Each point is reached from the start by the listed moves, each made 0, 1 or 2 times, or once backwards (-1), plus a little noise. Is the number of moves made odd or even? Then give how often each move was made.
(in the rows, 128 means zero)

Moves:
(1): [148 126 162 151 146]
(2): [127 162 109 149 127]
(3): [123 140 161 143 115]
Start: [115 131 116 118 145]
Points:
[148 174 194 200 165] => even (2, 1, 1)
[146 208 182 219 164] => odd (2, 2, 1)
[ 86 126 166 104 102] => even (-1, -1, 2)
[129 154 216 169 138] => odd (1, 0, 2)

Moves:
(1): [131 147 135 112 135 127]
(2): [120 137  97 137 132 122]
(3): [143 125 140 135 157 114]
(4): [180 115 126 137 138 114]
(5): [149 138 141 127 154 150]
(6): [139 154 139 142 113 125]
Start: [135 121 121 129 150 124]
Points:
[196 156 109 183 139  61] => even (0, 1, 1, 1, -1, 2)
[157  65  88 134 139 129] => even (-1, 0, -1, 1, 0, -1)
[249 155 141 205 211  94] => even (-1, 1, 2, 1, 1, 2)

Moves:
(1): [138 138 137 136 122 122 136 146 116 119 144 128 130 119]
(2): [121 146 128 138 130 132 109 144 139 124 131 125 114 124]
(3): [130 108 145 125 114 140 104 138 128 126 131 130 112 142]
(4): [119 126 109 148 144 142 127 123 118 146 141 137 127 122]
(5): [143 132 112 131 157 126 132 130 132 142 147 125 123 132]
(6): [128 133 130 131 135 140 149 144 122 125 115 124 133 136]
(7): [118 121 142 133 136 130 132 135 140 117 126 115 115 129]
(8): [ 98 130 110 121 115 136 133 156 120 124 116 152 104 133]
(9): [152 118 136 155 114 123 126 129 130 123 150 120 117 154]
(10): [132 119 143 133 114 139 144 129 119 152 131 113 106 138]
(11): [141 148 136 120 115 139 128 127 125 119 148 149 135 126]
Start: [134 125 129 121 117 122 153 101 111 135 143 128 115 122]
Points:
[138 116 119 164 105 172 171 177 103  85 218 202  51 193] => even (0, -1, 1, 1, 1, 1, 2, 2, 2, -1, 2)
[195 158 238 149  78 197 189 161  95 136 195  93  82 144] => odd (1, 1, 1, 0, 0, 2, 1, -1, 0, 2, 2)
[ 73 182  80 101 146 202 212 191  80 127 141 211  80 113] => even (0, 0, 0, 1, 1, 2, 1, 2, -1, 0, 2)
[135 123  31 172 224 152 207  73  83 249 159 112 103 133] => even (-1, 0, -1, 2, 2, 1, -1, 0, 0, 1, -1)
[224 120 159 154 126  87 145 136 104 105 183  87 148 148] => odd (2, 0, 1, -1, 1, 1, -1, -1, 1, -1, -1)
[117 194 109 129  55 176  99 205 102  79 173 236  67 153] => odd (0, 2, 1, 0, 0, 1, -1, 2, 1, -1, 2)

Moves:
(1): [150 131 128 130 115 122 137 137 121 115 113 125 136 139 144 135 135 132
 118 126 132]
(2): [117 127 133 125 136 116 139 133 129 120 130 117 128 127 121 126 128 130
 118 118 125]
(3): [138 121 140 129 131 133 136 123 125 129 125 139 122 132 130 133 128 134
 132 130 151]
(4): [131 125 123 130 124 117 127 125 139 132 123 127 142 126 128 144 125 128
 121 134 114]
(5): [133 140 115 150 131 122 137 106 122 123 117 132 124 126 132 132 138 151
 133 122 127]
(6): [135 133 133 130 124 135 116 134 131 128 125 129 139 122 125 131 122 127
 124 113 126]
(7): [122 128 132 124 125 136 131 131 133 141 121 122 134 122 133 114 135 127
 127 124 131]
(8): [132 118 130 118 125 116 124 135 127 136 126 127 130 129 132 129 134 132
 135 123 118]
(9): [130 141 128 111 132 117 122 127 139 129 116 132 133 133 130 130 124 111
 132 129 110]
(10): [127 130 121 120 123 124 114 131 118 139 118 125 118 131 117 121 126 134
 128 134 134]
(11): [129 133 141 125 134 139 133 134 120 127 128 123 122 120 127 128 140 121
 131 130 125]
(12): [124 130 130 134 118 132 138 131 133 132 137 139 124 137 126 137 141 137
 135 119 126]
(13): [130 124 134 120 130 121 138 125 125 136 134 131 138 132 115 120 127 125
 129 130 132]
(14): [128 129 123 135 138 127 122 131 133 133 125 127 132 140 125 127 140 132
 128 124 139]
(15): [120 126 125 127 132 128 118 119 117 123 117 129 129 132 139 133 133 134
 129 122 122]
(16): [130 136 124 119 121 124 126 128 123 120 130 121 127 117 120 140 129 137
 137 120 128]
(17): [124 131 115 134 125 130 124 132 137 127 117 140 132 131 123 118 140 128
 132 135 131]
(18): [128 127 140 129 126 132 129 122 134 127 134 128 126 132 128 125 128 125
 132 130 127]
Start: [125 118 124 128 122 126 150 134 125 125 124 127 116 130 125 104 131 130
 130 135 129]
Points:
[176 169  78 144  95 103 146 168 152 150   7 162 125 178 143 103 203 138
 120 157 142] => odd (2, 0, 1, 1, 1, 0, 1, 0, 2, 2, 1, 1, -1, 1, -1, -1, 2, -1)
[ 91 101 122  45 126  46 131 151 170 150  89 126 201 153 131  90 140  83
 131 115  38] => even (0, 1, -1, 1, -1, 0, 1, 2, 2, -1, -1, 0, 2, 0, 2, 0, 1, 0)
[107 134 150  95  87 108 188 200 138 119 148 110 118 144  67  96 169 120
 125 119 115] => even (1, 2, -1, 0, -1, 0, 0, 0, 0, 1, 1, 2, 1, 0, -1, 1, 1, 1)
[100 110 123 147 134 127 139 177 181 164 109 118 159 107  68  78 176 164
 127  84 174] => odd (-1, 2, 1, 1, 0, 2, 2, 1, -1, 0, 0, 0, 0, 2, -1, 1, 2, 0)

Moves:
(1): [140 112 129 131 127 136 133 122 126 133 125 127 130 127 119 124 132 124
 134 133 120 125 135 141 123 125]
(2): [134 132 132 137 123 133 132 125 127 132 124 135 133 130 130 135 127 129
 123 128 137 129 133 119 125 126]
(3): [127 131 122 134 123 134 114 131 115 129 131 132 132 141 137 121 131 120
 132 120 128 124 130 129 127 132]
(4): [125 129 125 125 130 128 128 121 134 130 120 129 129 131 136 122 123 122
 130 130 140 130 129 129 127 128]
(5): [123 131 132 132 136 129 127 135 126 126 128 129 112 128 126 122 134 127
 133 124 130 119 128 124 121 134]
(6): [131 131 124 134 125 144 141 133 130 128 131 121 131 135 137 136 120 130
 124 124 121 132 124 132 123 136]
(7): [115 128 125 127 131 135 138 126 129 117 124 121 134 130 133 135 127 122
 117 134 138 122 114 130 138 120]
(8): [131 130 125 131 131 131 123 127 135 122 132 115 136 129 127 134 127 127
 137 136 121 134 126 124 130 121]
(9): [125 122 126 127 122 133 128 129 132 140 128 125 134 128 114 128 116 124
 126 122 138 126 128 119 123 117]
(10): [129 127 133 133 122 127 122 124 130 131 115 132 120 130 126 129 140 123
 121 121 125 127 126 122 122 126]
(11): [117 130 124 138 134 131 127 123 119 118 130 126 133 119 136 124 131 123
 124 129 128 135 145 128 131 121]
(12): [123 121 129 130 136 129 131 137 134 126 127 128 133 123 120 126 133 133
 129 131 131 128 133 130 135 130]
(13): [136 131 124 133 124 120 126 129 133 130 124 128 130 129 125 129 125 134
 130 127 127 120 134 130 134 120]
(14): [131 126 114 121 132 119 126 130 130 129 119 136 122 132 136 135 129 115
 131 136 127 124 127 129 127 123]
(15): [132 119 125 119 127 135 131 127 139 124 136 127 121 128 132 122 135 136
 124 129 139 123 118 126 120 130]
(16): [132 126 128 124 127 130 129 129 129 139 130 126 127 120 136 124 128 129
 129 133 127 123 132 126 129 127]
(17): [125 129 126 128 124 131 126 126 134 131 129 134 127 126 125 126 129 131
 128 129 125 129 131 124 126 130]
(18): [123 131 126 129 120 123 138 127 129 131 128 123 131 129 131 121 134 132
 135 139 126 129 130 128 123 127]
(19): [127 134 125 124 128 131 138 129 133 134 133 125 130 128 128 126 135 131
 131 119 130 131 127 117 130 137]
(20): [129 118 120 117 129 137 131 127 123 119 116 120 141 118 125 121 127 135
 125 131 135 115 133 133 117 133]
(21): [123 131 136 122 118 136 124 134 127 125 129 129 131 130 138 129 126 124
 132 124 133 125 137 131 128 131]
(22): [127 122 132 124 127 129 130 126 125 131 129 131 130 129 133 129 125 138
 134 125 128 127 137 124 128 124]
(23): [127 122 136 124 132 125 130 125 131 120 128 134 134 130 128 120 125 125
 119 125 130 116 130 122 128 126]
(24): [126 129 129 127 131 132 132 128 130 132 132 131 133 127 128 130 131 132
 127 126 124 125 129 137 120 124]
Start: [121 121 137 128 129 125 122 132 133 121 137 117 127 140 133 122 129 129
 136 124 125 122 129 126 129 124]
Points:
[131 160 140 144  82 145 134 147 118 144 120 159 121 169 161 137 156 105
 145 120 115  82 146 136 112 147] => even (1, 2, 1, -1, 1, 0, 1, -1, -1, 0, -1, -1, 1, 1, -1, 0, 2, 1, 1, 0, 2, -1, 0, 1)
[125 165 151 160  84 119 199 112 172 164 119 116 167 150 117 129 124 154
  76  82 113 112 122  92 105 114] => odd (-1, 1, -1, 0, -1, 2, 0, -1, 1, 2, 0, -1, 2, -1, -1, 0, 0, 2, 2, 0, -1, -1, 2, 2)
[139 141 147 187  70 132 110 116 117 205 120 137 152 135 154  99 155 103
 185 126 120 128 249 127 119  80] => odd (2, 2, 1, 1, 0, -1, -1, 0, 1, 1, 2, 0, 2, 0, -1, 2, 0, 2, 1, -1, 2, 0, -1, 1)
[127  70 160 110 118 192 186 140 122  92 137  72 169 145 157 122 127 153
 127 150  95  70 115 201 112 129] => even (2, -1, 0, -1, 0, 2, 2, 0, -1, 0, -1, 0, 0, -1, 0, 1, -1, 1, -1, 1, 1, 1, 1, 1)
[ 84 139 142 135 150 189 109 172 190 116 148 126  95 165 189 152 137 120
 159 122 129 138 131 123  98 137] => even (-1, 0, 0, 2, 2, 2, 0, 2, 0, 1, 0, 2, -1, 1, 1, 0, 2, -1, -1, -1, 2, 1, -1, 2)
[149 103  96  95 129 121 116 118 145 174  72 141 128 143 131  86 110  99
 139 124 203  34 139  71  78 104] => even (0, 2, 1, 2, 2, -1, 0, 0, 2, 0, -1, -1, 1, 2, 0, 2, 0, 0, 1, 2, -1, 0, 1, 0)
[137 131 142 200 110 128 127 133 157 143 136  77 164  98 103 137 103 166
 123 145 120 141 184  66 133  63] => even (-1, 2, -1, -1, 0, 1, -1, 2, 2, 1, 2, 1, 2, -1, 0, 2, 0, 1, -1, 0, -1, 0, 0, -1)
[170  84 131 157 131 187 192 153 171 149 139  81 131 130 116 108 161 219
 183 144 103  89 151 136  98 156] => odd (2, 1, 0, 0, 2, 2, 0, 1, -1, 0, -1, 2, 2, -1, 1, 1, 1, 1, 1, 1, -1, 2, -1, 0)
